Each row of a before or after table is a point. One or more steps were done to the points. Then noise was added and the rows were shuffled. The steps act on how far a point lies along the listed directions, d1 being the first. Write out the steps. A step turns or swaps two directions, mirrors them in a line or flattens them onto one, adds a multiple of one to another, or multiplies one. Angles are multiples of 10 degrees, from the lower direction toward the higher: turns from -170 to 170, lines from 10 to 170 but not 90. Use the fewest steps. Two steps may share a direction if one is a turn and the other turns, adds or multiplies; they go together, in the order done. Otherwise the lowest direction goes first.
(in the rows, 128 means zero)

Directions:
(1): [ 93 107]
(2): [149  93]
Before, 11 rows:
[[100 169]
 [ 82 132]
 [157 137]
 [135 161]
 [ 78 174]
 [ 85 122]
 [119 140]
 [132 162]
 [159 131]
 [162 153]
 [103 147]]
After:
[[ 82 112]
 [140  88]
 [146 103]
 [113 124]
 [ 97 159]
 [116  99]
 [ 89 154]
 [110  98]
 [151 108]
 [ 98 129]
 [ 60 123]]
Steps: mirror d1 and d2 in the line at 130 degrees

Directions:
(1): [134 137 149  62 119 126]
(2): [149 125 158 146  85  90]
(3): [141 170 148 142 111 174]
(4): [ 88 113 108 122  78 144]
(5): [133  77 165 132 134 158]
(6): [180 111  89 120 112 142]
Before (9 x 6):
[[108 114  86  76  80 155]
 [148 103 114  85 116 106]
 [110 131 150 124 117 167]
 [139 153 108 104 140 154]
 [132  76  93 161 126 114]
 [129 151  77 122 116 131]
 [ 62 119 134 170 136 127]
 [ 68 105 169 178  83 131]
 [132 151 167 122 114 148]]
After:
[[147 151  83 123 143 115]
 [139 130 161 124 162 141]
 [169 112 107  78 175  98]
 [142 151 171 122 131 138]
 [121 105 187 179 166  81]
 [140 153 108 104 142 152]
 [141 102 111  85 105 111]
 [129  77  93 161 124 115]
 [ 84 119 141 169 171 107]]
Steps: mirror d3 and d4 in the line at 160 degrees

Directions:
(1): [109  96  96 143 148 140 106  91  96 160 172]
(2): [161 144 103  82 111  94 136  84 123 162 108]
Before, 10 rows:
[[138 147 116  73 108 105 140  89 134 144 116]
 [133 114 110 154 133 126 120 113 102 151 149]
 [179 183 135  73  92  70 169 128 163 133  63]
 [152 141 109 112 123 111 149 112 145 122 103]
 [146 153 152  89 119  94 144 141 148 115 115]
 [162 152 131  98  96  98 147 136 122 136 100]
 [193 186 123  38  79  62 174  87 167 153  43]
 [121 115 102 149 140 128 116  99 131 149 141]
 [120 122  97 128 126 110 121  96 111 164 147]
 [123 121 107 145 148 132 108 109 110 153 131]]
After (10 x 11):
[[131 140 140 148 126 128 134 146 163 108 106]
 [110  99 113 156 133 143 113 135  91 144 168]
 [131 146 143 142 136 133 123 156 139 118  97]
 [107 105 122 131 153 125 112 108 107 141 182]
 [ 79 108 137 150 144 161 122 139 124 109 168]
 [ 53  55 107 210 181 189  95 111  96 141 217]
 [ 79  78  94 183 169 157 106 105  92 159 205]
 [142 141 146 151 119 122 140 161 132 111 109]
 [107 139 147 156 124 129 135 169 148 103 121]
 [112 107 108 158 150 148 129 120 128 118 151]]
Steps: turn d1 and d2 by -160 degrees

Directions:
(1): [ 53 132 108 120 109 143  82 138 158 155 118 128 136  77 125 100 100 132]
(2): [144 121 172 101 124  92 151 174 116 128 151 164 134 110  89  71  99 132]
(3): [168 146 129 149  87 157 147 110 109 127  90 126 178  68 117 110 154 109]
(4): [101 113 146 145 151 134 169  91 155 123 124 188 170 133 145 149  87  94]
Before:
[[ 67 120 113 141 135 134 142 104 165 136 124 151 139 124 137 140  79 122]
 [110 135 131 166 102 171 161  75 145 135  86 186 192  83 132 124 115  90]
 [116 148  97 118  97 153  72 127 150 153 123 101 120 124 136 133 118 122]
 [ 95 121 110 160 134 150 141  62 157 134  88 142 184  83 164 153  93  78]
 [160 116 176 144 152 125 178  90 137  96 122 197 179 122 116 127  93  96]
 [140 113 141 134 139 119 151  94 129  97 126 151 160 115 117 141 135  90]
 [127 141  96 104 132 123  81 162 128 129 152  42  75 182 153 153 188 156]
 [161 123 157 155 156 116 177 106 120  92 138 149 149 179 162 166 138 115]
 [ 58 117 110 141 159 143 132  62 168 119 149 152 116 151 148 169 109 117]
 [145 120 105 127 159 115  93 136 131 112 156  72  67 216 127 160 163 147]
 [116 131  82 138 100 138  80 116 117 126 126  71 128  96 150 116 173 151]
 [195 142 117 172 116 164 166  80  87 104  87 122 140 156 140 168 174 113]]
After, 12 rows:
[[136 135 127 174 110 171 169  64 135 123  85 172 179 112 141 152 137  90]
 [ 94 120 113 148 144 133 151  95 156 125 126 138 126 149 146 162  98 123]
 [153 149 102 164  93 176 132  94 101 123  78 113 142 113 133 142 164 121]
 [149 143 109 116 104 140  88 133 137 143 133 101 111 148 131 138 129 127]
 [129 120 155 151 147 145 160  73 151 105 109 191 186 107 130 139  90  93]
 [ 69 121  99 142 158 146 124  61 161 120 147 133 105 162 154 177 126 124]
 [125 118 131 136 135 128 136  88 135 105 122 146 161 105 123 143 136  91]
 [120 143 101  93 120 115  70 184 127 139 157  47  76 159 135 123 177 163]
 [126 123 103 163 145 149 145  55 142 123  90 120 166 114 171 177 120  83]
 [108 129 131 156 135 139 136 107 141 111 122 138 158 134 163 148 130 117]
 [113 124 103 116 140 119  71 154 141 131 152  72  75 171 114 123 149 151]
 [148 131  97 131 107 123  94 129 100 118 137  72 119 114 140 110 180 155]]
Steps: flatten d1 and d3 onto the line at 100 degrees; turn d2 and d4 by 20 degrees

Directions:
(1): [151  74 140 107 197  85 103 119 142  90 141  89 190 128 141 129  96 112
 137 105 133 180 144 134 141 141 136 141 108 134 100  96]
(2): [108 168 191 106 136 148 110 203  95 108 118  96 106 136 121 116 117 131
 107  91 174 122 183  88 143 116 114 134 137 120 134 100]
Before, 11 rows:
[[142 124 140 107 153 108 132 139 117 105 125 119 150 130 123 124 117 120
  124 106 130 135 150 124 128 133 108 116 121 122 124  95]
 [102 124  70 168  49 127 161 104 148 191 119 188  75 116 149 140 169 137
  131 163  93  87  80 161 119 113 127 122 143 127 148 190]
 [146 105  98 118 140 124 129 114 144 139 133 138 141 142 115 136 130 114
  118 134 116 131 144 133 111 138 151 134 133 142 117 130]
 [152  83  74 148 122 109 127  58 163 143 140 140 151 122 144 135 125 150
  144 142  85 147  87 183 118 146 130 146 114 130 134 120]
 [141 118 177 108 194  88  87 189 131  87 130  87 147 146 126 133 114 118
  140  97 168 147 170 117 157 135 111 143 114 122 114 101]
 [119 131 131 137 130 103 116 142 131 138 123 116 132 117 137 136 110 126
  137 142 136 133 119 121 131 109 145 132 131 134 137 129]
 [139  85 166 124 181  87  99 136 118 105 134  84 183 115 148 139  95 113
  157 103 131 178 134 131 136 150 149 126 104 137 108  88]
 [110 149 191 103 141 142 108 196  88 102 100  91 101 136 121 117 122 136
   83  68 179 122 166  99 124 111 122 140 131 125 128  94]
 [ 97 172  82 183  32 181 174  74 137 198 125 200  44 109  99 124 180 148
  112 169  84  72  71 146 108 106 119 103 152 133 161 196]
 [120 178  95 173  47 191 162 128 109 178 109 166  61 134 128 127 163 162
  127 163 115  73  77 119 107 114 100 107 154 137 139 180]
 [132 146 185 107 157 131 100 173 113 109 134  77 152 157 122 126 101 118
  108 107 170 133 180  94 132 113 114 145 134 137 126  91]]
After, 11 rows:
[[156  90 132 123 189  75 100 137 153 102 136 109 161 137 132 141 122 115
  153 122 137 150 131 144 148 141 120 138 107 126 109 119]
 [ 70 227 171 152  43 211 150 178  90 170 112 156  11 121  89 107 166 152
   83 117 149  64 148  89 130  89  99 112 161 119 172 157]
 [112 146 188 104 139 141 109 190  90 104 102  95 102 134 122 117 124 135
   84  72 176 123 161 101 123 110 123 139 132 126 129  95]
 [156  52 112 145 175  70 116  71 146 123 142 111 199 108 153 148 103 112
  174 136  89 184  85 164 122 160 160 120  94 145 102 114]
 [150 101  88 122 138 123 132 104 149 142 135 142 141 142 118 137 131 115
  122 139 110 132 137 139 110 139 153 133 131 142 117 134]
 [139 131 161 115 154 125 106 145 127 117 137  88 161 156 123 130 104 116
  117 120 154 134 159 108 127 117 120 143 130 142 124 103]
 [155  75  63 151 118 104 130  43 170 148 140 146 156 120 145 136 128 150
  147 150  77 149  77 193 116 148 133 146 112 131 134 125]
 [ 84 160 126 148  56 145 145 173 117 173 109 157  55 123 144 129 158 141
  111 130 135  80 129 124 131 104 112 127 153 121 154 166]
 [ 94 224 169 146  55 214 140 216  71 155  95 130  35 143 119 114 152 166
  103 119 168  64 141  71 125 100  83 115 165 127 146 148]
 [120 128 127 138 130 102 119 138 133 139 121 120 135 116 138 139 109 126
  138 145 135 134 116 123 132 109 145 133 129 134 135 132]
 [149 111 119 115 149 102 138 114 128 111 129 130 157 129 127 127 121 118
  131 120 113 135 132 137 123 138 113 112 117 125 123 105]]
Steps: add -1 times d1 to d2

Directions:
(1): [113 134  60 113 130 140  84 112 135 147 119 120 171 145 125 118 127 116
 114 115 136 168 162  93 133 200 103  70  94 107 122 107 115 142  80 119
 120 127 156 147  87 131  82 140 123 197 127 116 132  93 100  84 158 116
  56 147 123 114 157 118 149 171 138 127]
(2): [159 144 104 133 126 118  95 170 138  65 116 124 142  92 150 109 129 133
 139 114 133  94 101 134 121 117  99 106 115  99 112  96  89  95 152 131
 139  77  55 143 106 165 122 125 153 161 132 115 173 117 133 157 135 112
 161  97  85 118 193 180  55 151 142 138]
(3): [153 146 101 175 145  84 151  95 131 129 144  86 116 133 143 144 109 113
 103 162 164 125 163 130 138 152 159 144 147 157 171 126  74 113  90 169
 125 122 122  78 124 111 149 120  78 149 132 132 161  68 130 188 120 136
 123 119 174 200 155 177 138 137 108 105]
(4): [115 153 164 144 167 133 145 164 213 119 102 157 116  88 102 116  96 130
 121 143 154  93 129 147 118 165 120 105 135  88 108 137  99 184 132 181
 112 167 143 140 143 162 147 119 172 133 136 164 171 139 126 166 121 114
 117 154  98 169 129  71 184 155 126 146]
(5): [112 162 135 186 137  93 107 119 114 194  92 118 119 184 132  90 155 149
 170 130 100 103 119 171 146 147 114 117 170 123  94 182 100 146 161 123
 159 122 118 101 157 126  81 159 111 121 150  97 115  89 152 167 146 121
  94 111  82  87 151 100 127 106  98 107]
(6): [116  77 107 102 198 173 119 159 160 182 144 147 152 160 124 148 133 101
 123 119 172  97 130 149 119 111 102 200 173  86 164 143 118  94 143 127
 138 155 106 150 175 127  86 139 115 160 104 129 104 154 136 116 164 109
 128 110 168 151 151 139 105 170  96 136]
Before:
[[140 134 120 155 154 109 149 121 108 164 139  99 114 153 149 136 142 104
  110 147 142 119 126 163 126  99 157 169 175 144 168 150 102  89 138 127
  144 144 115  91 160 108 132 132  90 122 131 131 114 117 150 183 128 127
  154 112 176 171 146 161  99 119  97 123]
 [135  86 163  95 167 164 164 134 160 126 157 141 135 112 115 176 101 113
  113 132 164 122 133 108 114  90 129 197 148 143 177 133 154 118 127 138
  102 169 131 127 144 111 150 123 124 138  98 164 119 174 136 123 122 135
  160 135 195 193  92 148 151 144 125 149]
 [124 102 150 141 135 125 160 130  85 144 122 111 104 147 141 146 168 132
  141 128 108 103 106 157 121  51 146 235 176 154 128 156 145  81 174 117
  150 112  75 110 162 112 143 118 123  80 122 104  93 146 168 153 127 135
  189  83 140 124 113 150  81  81  99 119]
 [ 80 123 118 109 170 145  78 174 152 176 104 162 170 154 130  96 153 156
  166 103 117  98 107 146 130 127  56 111 134  72  79 152 138 115 168  92
  146 129 111 158 153 156  76 160 137 153 129  97 112 148 119  96 166  96
  102 106  76  77 148  88  93 156 105 137]
 [107 122 110 115 157 168 138 123 168 165 154 129 139 139  98 148 103  83
   84 149 178 178 170 118 134 167 136 139 120 116 154 134 114 169  67 162
  102 173 198 104 132 119 144 130 117 164 118 148 132 123 107 118 137 118
   85 174 173 173  86  65 205 161 128 137]
 [100 119 160 134 207 153 133 191 194 156 115 159 119 155 116 129 107 118
  121 136 168  55 111 189 127 113 130 179 187  73 142 171 126 141 157 171
  139 164 122 130 200 149 115 119 146 135 138 156 141 167 145 153 155 117
  137 129 133 145 141 100 149 164  92 121]
 [121 141 132 149 187 129 115 157 166 171 115 137 117 138 106 114 138 116
  142 124 132  87 130 179 110 168 101 150 161  92 111 166  95 152 153 140
  145 135 131 152 143 137  79 146 131 142 130 127 129 133 147 154 161 117
   94 126 103 130 165  97 146 156 110 115]
 [105 116 167 128 147 145 107 154 160 151  92 169 117 141 124 112 146 143
  167 114 100  76  86 161 123 122  86 137 154  99  71 168 124 151 189 109
  146 156 102 141 167 147 111 144 156 121 148 136 111 146 152 148 117 129
  135 112  73  90 121  73 119 121 115 133]
 [102  64 120  86 174 170 130 133 128 210 179 150 152 179 117 157 135 115
  122 117 141 146 131 134 134 105 107 191 164 105 160 157 141 100 131 110
  143 177 134 143 172 104  75 158  85 130 105 138  70 159 144  82 159 131
  115 121 192 130 117 120 120 154 102 139]
 [116  79 199 103 146 134 185 135 133 147 146 142  91 149 113 154 130 127
  121 122 126 121 115 158 125  69 151 203 168 131 155 159 171 115 159 120
  128 159 137 138 180 119 131 123 132  97  97 143  84 199 140 106 113 140
  178 132 165 137  67 115 142  89 111 138]]
After:
[[114 144  88 133  96 107 105  78  92 174 148 106 152 167 130 113 137 144
  126 123  96 203 155  96 160 187 119  61 103 143 111 140 121 147  79 109
  132 132 170 115  90 108  78 161  80 147 141 116 107  76 119  89 145 147
   49 149 133  90 136 108 156 135 139 122]
 [ 98 170 169 155 109 132 141 119 140 154 128 129 104 134  99 113 119 122
  120 152 116 168 140 141 145 152 148  99 117 137 102 165 132 207 105 150
  115 164 204  86 135 123 163 132 140 102 141 136 127 122 123 140 109 132
  101 173 106 114  57  21 215 101 138 131]
 [101  91  45  99 170 165  88 132 114 182 111 115 182 173 135 134 176 107
  119  95 131 145 148 120 119 142  95 177 138 101 123 130 129  89 121 100
  143 118 102 155 119 121  61 138 128 192 105  91  94 115 130  82 186 109
   96  98 141 104 169 138  91 163 108 128]
 [100  91  95 119 167 127 128 100 139 202 135 109 141 202 119 136 134 111
  110 115 149 163 170 135 142 174 119 147 151 112 160 155 121 119  94 120
  128 160 162 133 141 112  58 148  90 202  96 118  94 113 116  87 160 123
   70 140 172 138 129 121 161 149  99 121]
 [147 175 117 164 138  97 109 141 149 114 109 109 111 102 121 105 130 128
  137 130 116 112 135 147 113 191 115  91 120 115  94 139  83 159 126 148
  135 100 127 141  95 150 105 132 132 154 142 127 165  99 136 171 142 122
   93 134  80 129 178 122 143 148 138 108]
 [107 105 124 103 148 163 125 104 148 167 135 139 164 148 106 150 112 123
  118 119 139 171 158  81 125 162 110 119 117 138 145 141 161 163  91 117
  101 178 188 134 113 112 102 145 127 168 113 147 111 137 114  79 145 132
   71 167 162 152  95  98 196 153 129 142]
 [105 162  87 147 167 123  93 149 182 131  98 125 148 149 121 102 103 115
   98 134 157 116 155 136 142 207 126  71 127  83 126 129  92 164  91 174
  129 137 158 122 119 152  96 119 139 203 157 136 177  96 107 129 164 116
   62 159 109 130 178 111 173 193 124 109]
 [134 180  82 175 119  57 108 108 112  94 126  84 144 115 164 109 121 158
  128 146 128 129 152 111 148 159 114  69 101 147 112 109  85  94  94 134
  133  77 104  85  91 138 143 130  85 166 149 101 179  51 112 172 124 125
  120 103 113 152 178 177 100 141 120 106]
 [142 134  85 160 159 102  98 113 154 133 111 116 138 144 147 133 126 110
  130 140 144  96 141 138 134 169 102 128 145 125 121 134  52 118 118 143
  138 123  88  97 126 134 113 135  93 193 149 131 157  61 139 188 126 132
  111 101 127 162 179 161 105 160 107 108]
 [105 130 105  92 138 162  87 154 124 171 107 144 167 146 128 106 157 114
  130 100 110 144 114 134 111 143 100  91 125  84 109 130 144 130 144  85
  140 149 140 167 126 136  77 148 158 158 132 125  98 160 125  95 161 105
  102 139 110  89 146  92 106 151 130 148]]
Steps: turn d1 and d6 by -110 degrees; turn d2 and d5 by -40 degrees; mirror d3 and d4 in the line at 80 degrees
